Each wall is flat, endless, passes through zero and stands at right angles to its row. A trip goes straight from one point to another. List the walls that it crosses, first one first.
In the rows, zero is written as 128.

Walls:
(1): [ 69 146  43]
(2): [ 89  53 132]
(3): [175  79 135]
(4): [102 106 151]
(5): [145 110  93]
(6): [ 77 179 139]
(7): [ 43 164 140]
Trips:
[133 109 102] to [127 105 132] -> 4, 1
[190 168 175] to [165 150 130] -> 5
[121  50 121] to [130 110 181] -> 5
[182 142 127] to [111 138  95] -> 1, 3, 6, 7
[114 129 108] to [192 167 124] -> 2, 7, 6, 3, 1
[190 154 131] to [129 160 143] -> 5, 6, 3, 7

Walls:
(1): [101  97 220 126  89 100 133 121  66 189 113]
(2): [165 142 120 139 143 110 136 122 128 183 175]
(3): [168 160  87 103  88 163 111 123 115 109 184]
(4): [138 117 103  57  88 134 140 100 132 186 120]
(5): [ 83 114 143 111 137 126 166  84  73  98 109]
(6): [142  97 152 100 117 120 128 161 113 172 106]
(7): [134 126 135 148 157 155 112 157 132 120 110]
(8): [149 145 127 121 131 125  70 128 120  49 116]
(9): [125 106  71 136 160  96 159 217  91 155  76]
(10): [118 101 205 156 129 138  96 156 131 109 109]
(11): [ 80 156 141 131 152 104 175 122 128 134 103]
Trips:
[ 80 100 164 148 166  93 165  12 119 101 127] to [120  52 168 114 132 170 159 158 143 113  97] -> 6, 7, 9, 11
[165 179 102 150  98 125 140 143  57 151 130] to [156 196 160 142 130 119 114 102 129 104 114] -> 8, 6, 4, 11, 9, 1, 7, 10
[126 104  75  95 129  97 175 109 112 137  70] to [144 138  78  87 125 136 156  85 115 141 115] -> 3, 2, 6

Walls:
(1): [211 153 158 142 156  78  84 130 174 114 151 151 148 185 142 194 139  78
 113 168 130 159 232  56]
(2): [117 139 161  88 165 126 136 120 123 131 127 124 138 121  43 119 127 127
 118  37 132 103 154 125]
(3): [146 157 156 145  71 125  88 165 131 158 132  68 143 175 106 166  84  79
 118 160 148  97 142  78]
(4): [127 108  94 141 140 125 135 133 101 110 127 109 130  93 117 138 122 129
 100 190  54 160 150 156]
(5): [ 85 131 115  71 130 138 120 141 207 124 130 136 105  60  86 127 137  81
 140 159 133  84 130 134]
(6): [ 86  95 132 135 194 147 152 126 137 108 182  98 136  70 141   7 148 129
 152 134 137 162  87 141]
(7): [201 145 155 187 151 143 128 162 101  96 102 150 139  89 155 134 159 110
 149  72 177  92  89 129]
Trips:
[163 133 138 124 121  85 109 104 124 143  77 124 116 191 144 105 105 127
  82 130 152  67 150 135] to [116 118 166 120 133  71 122 115 147 134 102 107 167 178 176 149 148 127
 131 147  62  91 157 147] -> 7, 2, 4
[113 114 206 110 104  95 123 140  96 121 172 113 115 185  93 121 119 145
 130 128 134 145 146 130] to [111  78 106 108 131 197 122 143  77 131 117 151 163 108 130 110 126 129
 192  96 139  57  98 178] -> 1, 6, 7, 3, 5
[123 195 111 167  92 117 165 195  69 145 132  81 158 173 166  71  59 154
 178 117 121  92 118 100] to [ 98  90  83 137 136 114 163 166 185 136  91 111  78  77  84  81  94 113
 132 144 138 165  94 187] -> 4, 7, 5, 3
[178 143 145 156 202 158  88  83 107 158 171 167 121  80  81 157 159 153
 163 167 173 112 110 154] to [105  82 119 172 130 133 145 142  60 150 128 144 120 151  99 150 121 160
 101 138 179  60 153 129] -> 5, 1, 6, 3
[178 181  87 111 188 109 184 106 124 148  82 143 161 175 150 128 113 139
  91 110 140 122 103  33] to [178 160 123 107 139 154 142 137  70 171 122 168 111 149 151 109 193 101
 137 138  84 115 151 139] -> 3, 2, 4
[164 116 117 100 104 113 137 162  94 165 181 106 163 154  73 132 171 149
  59 165  83  96 132 136] to [137 106 123 106  82 109 129 137 150 101 122 142 173 133  97  71 153 133
  83 134 165 101 146 102] -> 5, 4, 6
